Each row of a before or after table is a point. The points were changed in one or more steps. Then noise was added and the rows were shuffled. The steps act on columns, c1 being the first. Name the steps. A step turns or swaps two columns, mirrors them in a line or flattens them onto one, adds a multiple of one to another, or multiplies or shifts one. Angles are multiples of 10 degrees, from the lower column toward the higher: turns from -170 to 170, lines from 10 to 170 but not 90. Use the fewest steps. Two steps may share a column if one is a turn and the other turns, adds or multiplies; they go together, in the order done. Otherwise the lowest column goes first.

Before (11 x 2):
[[ 0.60  0.13]
 [ 0.65 -0.34]
 [-0.05 -0.54]
 [ 0.59 -0.07]
 [ 0.27 -0.16]
 [-0.19 -0.70]
 [-0.15 -0.50]
 [-0.43  0.34]
 [ 1.01 -0.28]
 [-0.16  0.43]
 [ 0.40 -0.60]]
After (11 x 2):
[[ 0.51  0.40]
 [ 1.06  0.30]
 [ 0.20 -0.45]
 [-0.58  0.14]
 [ 0.23 -0.63]
 [ 0.73  0.05]
 [ 0.63 -0.35]
 [ 0.25 -0.05]
 [ 0.56  0.25]
 [-0.33  0.25]
 [ 0.13 -0.49]]
Steps: turn c1 and c2 by 30 degrees

Before, 9 rows:
[[-0.14 -0.25 -0.45 -0.30 -0.07  0.72]
 [-0.03  0.26  0.36  0.73  0.33  0.19]
 [ 0.87 -0.77  0.30 -0.18  0.35  0.21]
 [-0.44  0.24  0.06 -0.32  0.85  0.82]
 [ 0.32 -0.14  0.17 -0.14  0.07 -0.15]
 [ 0.04 -0.33 -0.46 -0.46 -0.44  0.10]
 [ 0.35 -0.46 -0.46  0.22  0.00 -0.57]
 [-0.55 -0.15  0.39 -0.62 -0.36 -0.43]
 [ 0.43 -0.85  0.04  0.17  0.77  0.46]]
After, 9 rows:
[[ 0.14  0.06  0.14 -0.20  0.07 -0.02]
 [ 0.14 -0.42 -0.45 -0.28  0.01 -0.12]
 [ 0.01  0.23 -0.32 -0.52 -0.43  0.41]
 [-0.18  0.39 -0.20  0.06  0.85  0.58]
 [-0.07  0.15 -0.42 -0.36 -0.06  0.95]
 [ 0.00 -0.49  0.25  0.58  0.34 -0.08]
 [ 0.17 -0.58 -0.20 -0.66  0.77  1.32]
 [-0.20  0.46  0.49 -0.43 -0.36 -0.28]
 [ 0.34 -0.23  0.19 -0.76  0.35  0.98]]
Steps: multiply c1 by 0.4; add -1 times c2 to c6; turn c2 and c4 by 60 degrees; add -0.3 times c5 to c3

Before (8 x 12):
[[ 0.06 -0.20 -0.38  0.30  0.74 -0.51 -0.43 -0.54 -0.14 -0.59 -0.34 -1.06]
 [-0.87  0.03  0.03 -0.06 -0.36 -0.10  0.43  0.48 -0.10  0.66  0.22  0.38]
 [-0.91  0.67  0.05  0.11  0.43 -0.12  0.34  0.00  0.71  0.02  0.04 -0.46]
 [-0.21  0.67  0.39 -0.11 -0.03 -0.29  0.45 -0.12  0.17 -0.41 -0.61  0.12]
 [ 0.14 -0.26 -0.82  0.46  0.19 -0.73 -0.39 -0.23  0.11 -0.95 -0.05 -0.67]
 [ 0.04  0.38  0.34 -0.92  0.18 -0.13  0.90 -0.20  0.44 -0.35 -0.20 -0.20]
 [-0.19  0.23 -0.44  0.59 -0.12 -0.24 -0.06  0.49 -0.67 -0.04  0.56 -0.23]
 [-0.41  0.66  0.15 -0.72  0.18  0.44  0.28 -0.36  0.61 -0.23 -0.33  0.01]]
After, 8 rows:
[[ 0.72  0.04  0.03  0.19  0.01  0.30 -0.36  0.46 -0.13  0.66 -0.03 -0.58]
 [ 0.31  0.25 -0.51  0.46 -0.16  0.15  0.45  0.50 -0.67 -0.06  0.66  0.24]
 [ 0.26 -0.17 -0.48 -0.39  0.46  0.27  0.44 -0.58 -0.09 -0.54  0.19  0.86]
 [ 0.16  0.65  0.51 -0.58 -0.24  0.46  0.40 -0.07  0.11 -0.41 -0.23 -0.16]
 [ 1.03  0.69  0.11  0.03  0.44  0.27  0.48  0.03  0.69  0.02  0.12  0.13]
 [ 0.10 -0.29 -1.06 -0.17 -0.32  0.48  0.44 -0.18  0.15 -0.93  0.51  0.58]
 [ 0.00  0.40  0.41 -0.04  0.02  0.57 -0.37 -0.16  0.44 -0.32 -0.90  0.19]
 [ 0.33  0.67  0.19 -0.20  0.10 -0.24  0.23 -0.30  0.59 -0.22 -0.75 -0.27]]
Steps: add -0.3 times c8 to c12; turn c1 and c12 by 160 degrees; turn c6 and c7 by -150 degrees; add 1 times c2 to c7; multiply c3 by 1.3; mirror c4 and c11 in the line at 50 degrees; add 0.5 times c10 to c5

Before, 12 rows:
[[ 0.21  0.58 -0.52 -0.51 -0.42 -0.30 -0.68  0.12 -1.08  0.16 -0.31  0.41
   0.14  0.31 -0.21 -0.24 -0.22 -0.03 -0.37 -0.12 -0.04 -0.06  0.22 -0.42]
 [ 0.78  0.16  0.30 -0.25  0.00 -0.46 -0.52  0.48 -0.70  0.30  0.07  0.61
   0.13 -0.09  0.29 -0.28  0.91  0.31 -0.47 -0.26 -0.40 -0.29 -0.39 -0.47]
 [ 0.27  0.04 -0.04 -0.05  0.86  0.40  0.43  0.84  1.08  0.07  0.47  0.15
  -0.61 -0.14  0.06 -0.39  0.43 -0.41  0.28 -0.41 -0.13  0.18 -0.15 -0.21]
 [-0.70  0.21 -0.37 -0.11  0.32  0.07 -0.04  0.60 -0.20  0.04  0.01  0.98
  -0.94  0.12 -0.12 -0.20 -0.17 -0.76  0.51 -0.45 -0.20 -0.48 -0.21 -0.46]
 [ 0.18  0.07  0.05 -0.61 -0.33  0.93 -0.22 -0.52 -0.51 -0.78  0.19  0.57
   0.13  0.47 -0.08  0.11  0.00 -0.17 -0.33 -0.11  0.54 -0.18  0.50  0.25]
 [ 0.18  0.14  0.70 -0.44 -0.38 -0.75  0.01  0.18 -0.65 -0.08  0.59 -0.65
  -0.16  0.49  0.48  0.66  0.58 -0.26 -0.50 -0.32 -0.20  0.40 -0.19  0.05]
 [-0.01  0.08 -0.11 -0.43 -0.36  0.24  0.14  0.23  0.10 -0.05 -0.29  0.29
   0.24  0.82  1.05 -0.33 -0.31  0.04 -0.11 -0.46 -0.24  0.76 -0.27 -0.15]
 [ 0.35 -0.26  0.25  0.19 -0.08 -0.04 -0.38  0.46 -0.19  0.43 -0.34 -0.61
  -0.36  0.13  0.43  0.62 -0.71 -0.71  0.20 -0.77 -0.21 -0.43 -0.23  0.20]
 [ 0.28  0.35  0.72  0.40  0.15 -0.03  0.27  0.96  0.27 -0.01 -0.64  0.34
  -0.41  0.23 -0.21 -0.19 -0.33  0.15  0.55  0.44  0.10 -0.95  0.02 -0.77]
 [-0.39 -0.15 -0.35 -0.04 -0.25 -0.32  0.73 -0.18  0.02  1.13 -0.20  0.54
  -0.14 -0.23 -0.64 -0.10  1.07 -0.33 -0.09  0.34 -0.28  0.60 -0.09  0.80]
 [-0.12 -0.40  0.12 -0.46 -0.63  0.31 -0.26  0.19 -0.41 -0.25  0.38  0.00
  -0.13  0.64 -0.96  0.26 -0.15 -0.59 -0.07  0.00 -0.68 -0.79 -0.11 -0.10]
 [-0.13 -0.27 -0.41 -0.18  0.19  0.15  0.04  0.48 -0.01  0.68  0.17  1.16
  -0.18  0.25 -0.33  0.25 -0.43  0.36 -0.61 -0.27 -0.32 -0.54 -0.08 -0.07]]
After, 12 rows:
[[ 0.76  0.16  0.35  0.04  0.00 -0.47 -0.50 -0.96 -0.70  0.30 -0.05  0.60
   0.12 -0.06  0.31 -0.28  0.86  0.31 -0.48  0.04 -0.39 -0.26 -0.42  0.63]
 [-0.10 -0.38 -0.18  0.38 -0.64  0.30 -0.29  1.08 -0.44 -0.28  0.38 -0.02
  -0.11  0.65 -0.93  0.27 -0.03 -0.57 -0.07 -0.06 -0.68 -0.79 -0.13  0.06]
 [ 0.33 -0.24 -0.67 -0.33 -0.06 -0.05 -0.35 -1.04 -0.16  0.45 -0.03 -0.62
  -0.37 -0.04  0.47  0.62 -0.38 -0.72  0.22  1.04 -0.23 -0.43 -0.23  0.62]
 [-0.69  0.23  0.17 -0.10  0.32  0.08 -0.05 -0.40 -0.21  0.05  0.05  0.98
  -0.93  0.10 -0.14 -0.20 -0.38 -0.77  0.53  0.27 -0.18 -0.48 -0.22  0.82]
 [ 0.27  0.36 -0.77 -0.70  0.15 -0.04  0.30 -0.44  0.27 -0.01 -0.04  0.34
  -0.40 -0.13 -0.21 -0.18  0.19  0.16  0.53 -1.01  0.12 -0.93  0.05  0.12]
 [ 0.16  0.09 -0.04  0.74 -0.32  0.92 -0.23  0.39 -0.54 -0.78  0.22  0.60
   0.14  0.41 -0.11  0.12  0.01 -0.17 -0.32  0.34  0.54 -0.19  0.48 -0.10]
 [ 0.16  0.14 -0.15  0.37 -0.38 -0.76  0.02 -1.06 -0.66 -0.08  0.34 -0.64
  -0.17  0.62  0.49  0.68  0.91 -0.27 -0.49  0.40 -0.17  0.41 -0.20  0.30]
 [ 0.28  0.04  0.28 -0.24  0.84  0.41  0.41 -0.92  1.08  0.07  0.06  0.14
  -0.63  0.08  0.07 -0.38  0.29 -0.42  0.27  0.36 -0.12  0.17 -0.17  0.59]
 [-0.38 -0.11  0.93  0.11 -0.23 -0.33  0.73  1.12  0.00  1.14 -0.15  0.53
  -0.15 -0.25 -0.64 -0.07  0.61 -0.34 -0.09  0.09 -0.29  0.60 -0.08 -0.94]
 [ 0.03  0.07 -0.14  0.33 -0.37  0.24  0.14 -1.94  0.07 -0.06  0.28  0.28
   0.24  0.46  1.04 -0.34 -0.29  0.03 -0.11  0.48 -0.24  0.78 -0.26  0.56]
 [ 0.19  0.58  0.27  0.46 -0.41 -0.29 -0.71  0.04 -1.08  0.16  0.05  0.40
   0.14  0.09 -0.20 -0.25 -0.49 -0.04 -0.39 -0.12 -0.02 -0.04  0.21  0.45]
 [-0.11 -0.30  0.05 -0.01  0.21  0.16  0.02 -0.01  0.00  0.68  0.17  1.14
  -0.19  0.27 -0.34  0.24 -0.61  0.34 -0.61  0.29 -0.33 -0.55 -0.07  0.32]]
Steps: mirror c3 and c17 in the line at 70 degrees; turn c4 and c8 by 160 degrees; add -1.5 times c15 to c8; flatten c11 and c14 onto the line at 60 degrees; multiply c20 by 1.6; turn c20 and c24 by -140 degrees
